Each point is reached from the start by the listed moves, each made once or not at all, plus a little noise. Is the number of moves made odd or even? Then give how often each move was made.
In the rows, 128 means zero.

Moves:
(1): [103 138 145 117  94]
(2): [ 75 141 150 110 103]
Start: [102 127 138 132 127]
Points:
[ 50 140 161 115 102] -> odd (0, 1)
[ 77 137 154 121  95] -> odd (1, 0)

Moves:
(1): [119 101 167 149 139 148 132 126 135 152]
(2): [151 127 116 138 167 116 130 111 115 102]
(3): [129 120 134 150 164 166 133 118 104 129]
(4): [144 119 127 123 131 126 117 110 120 158]
(5): [106  92 128  93 122 137 135 158 114 138]
(6): [121 151 110 100 143 136 131 131 139 139]
(7): [125 137 103 115 114 126  94 149 134 110]
(8): [109 120  98 138 131 118 148 113 126 149]
(9): [135 108 132 110 139 144 148 135 141 147]
Start: [137 137 140 118 142 131 119 122 131 129]
Points:
[159 147  89  71 194 138 111 135 149 115] -> even (0, 1, 0, 0, 0, 1, 1, 0, 1)
[154  95 151 120 189 151 109 134 144 126] -> even (1, 1, 0, 0, 0, 0, 1, 0, 1)
[141  67 136  74 238 208 113 138 109 177] -> even (1, 1, 1, 1, 1, 1, 1, 0, 1)
[146  99 112 143 182 124 100  91 121 160] -> odd (1, 1, 0, 1, 0, 0, 1, 1, 0)
[127  69 105  85 189 138 170 127 111 151] -> even (0, 1, 0, 0, 1, 0, 0, 1, 1)
[ 96  81 112  87 189 190 113 132 109 205] -> odd (1, 0, 1, 1, 1, 1, 1, 1, 0)
[118 107 138 137 210 188 138  81 115 215] -> odd (1, 0, 1, 1, 0, 1, 0, 1, 0)

Moves:
(1): [112 148 154 103 123  97 135 157 135 143 148 156 106 130 139 112  97 126
 117 128]
(2): [130 124 143 115 108 139 155 144 146 104 129  99 148 127 119 145 122 129
 127 134]
(3): [145 125 129 106 121 133 129 105 137 126 110 134 136 153 136 112 103 133
 134 122]
(4): [142 115 130 145 128 124 128 116 124 128 129 120 143 114 153 129 137 116
 142 137]
(5): [122 115  84 145 122 142 107 116 134 160 150 149 127 142 100 119 123 127
 106 138]
(6): [126 143 135 127 123 141 157 137 132 107 134 130 112 147 121 143 140 125
 128 114]
(7): [138 138 132 143 128 124 126 127 130 125 120 120 127 124 112 166 131 120
 128 137]
(8): [124 146 128 126 128 110 147 143 115 143 121 127 132 123 145 109 131 127
 120 137]
(9): [122 156  95 141 113 119 118 121 158 121 137 123 121 149 116 121 138 136
 117 119]
(10): [120 130 129 124 118 129 132 125 136 127 128 128 127 162 120 131 124 121
 152 121]
(11): [125 127 117 127 131 140 122 125 149 127 118 118 111 125 146 133 121 121
 136 135]
(12): [134 126 128 115 130 136 113 135 119 125 125 151 137 129 130 130 126 114
 132 133]
(13): [127 145 122 167 119 130 119 146 144 138 136 138 140 133 137 125 125 146
 131 135]
(14): [140  96 140 126 100 129 117 114 121 117 116 131 137 117 155 123 123 145
 133 129]
(15): [139 141 131 126 125 137 123 135 127 149 116 103 131 130 115 134 140 128
 128 129]
(16): [108 129 116 135 116 137 144 115 135 117 121 155 130 104 139 133 131 140
 128 105]
(17): [133 132 140 125 134 134 112 103 109 123 124 113 141 117 135 123 124 139
 134 134]
(18): [130 155 108 127 133 134 138 133 135 134 131 107 144 140 153 143 147 142
 120 128]
(19): [134 128 115 116 120 117 135 148 118 121 138 131 123 123 122 143 112 128
 130 104]
(20): [125 127 124 124 125 125 131 154 128 127 137 136 111 100 119 138 135 144
 140 138]
Start: [131 145 115 137 124 128 100 127 115 142 129 129 119 116 111 109 127 141
 126 150]
Points:
[109 220 134 126  95 103 138 190 127 144 151 144  86 152 147 104  77 153
 151 134] -> even (1, 0, 0, 0, 0, 1, 0, 1, 0, 1, 1, 0, 1, 0, 0, 0, 1, 0, 1, 0)
[152 190  42 106  57 114 108 140 157 160 153 169 113 172 191  89  88 143
 106 136] -> even (1, 0, 1, 1, 1, 1, 0, 1, 1, 0, 1, 1, 0, 1, 0, 0, 0, 1, 1, 0)
[125 236  70 128  85 128  99  95 169 157 159 135 108 230  89 127 104 160
 107 137] -> odd (1, 0, 1, 0, 1, 1, 1, 0, 1, 1, 0, 0, 0, 0, 0, 0, 1, 1, 0, 0)
[145 249  51 182  80 108 135 203 146 131 158 134 125 153 130 179 162 151
 158 144] -> odd (0, 0, 0, 1, 0, 1, 1, 1, 1, 1, 0, 1, 1, 0, 0, 0, 0, 1, 1, 1)
[142 138 103 139  58 177 133 110 164 122  94  68 165 114 188 156 152 159
 164 139] -> even (0, 1, 0, 1, 0, 0, 0, 0, 0, 1, 1, 0, 0, 1, 1, 1, 0, 1, 0, 0)
[125 205 118 150  41 133 131 164 199 106 160  92 122 141 188 139 125 197
 168 164] -> even (1, 1, 0, 1, 0, 1, 0, 0, 1, 1, 1, 0, 1, 1, 0, 0, 1, 1, 0, 1)
[137 184  29 188  29 172 143 107 210 131 126 127 161 156 195 109 133 194
 107 145] -> even (0, 1, 1, 1, 1, 1, 0, 1, 1, 0, 1, 0, 1, 1, 0, 1, 0, 1, 0, 0)
[129 210 111 108  42 101 157 133 173 126 110 126 145 132 171 120  99 188
  94 132] -> odd (1, 1, 1, 0, 0, 0, 1, 1, 1, 0, 0, 0, 0, 1, 0, 1, 0, 1, 0, 0)
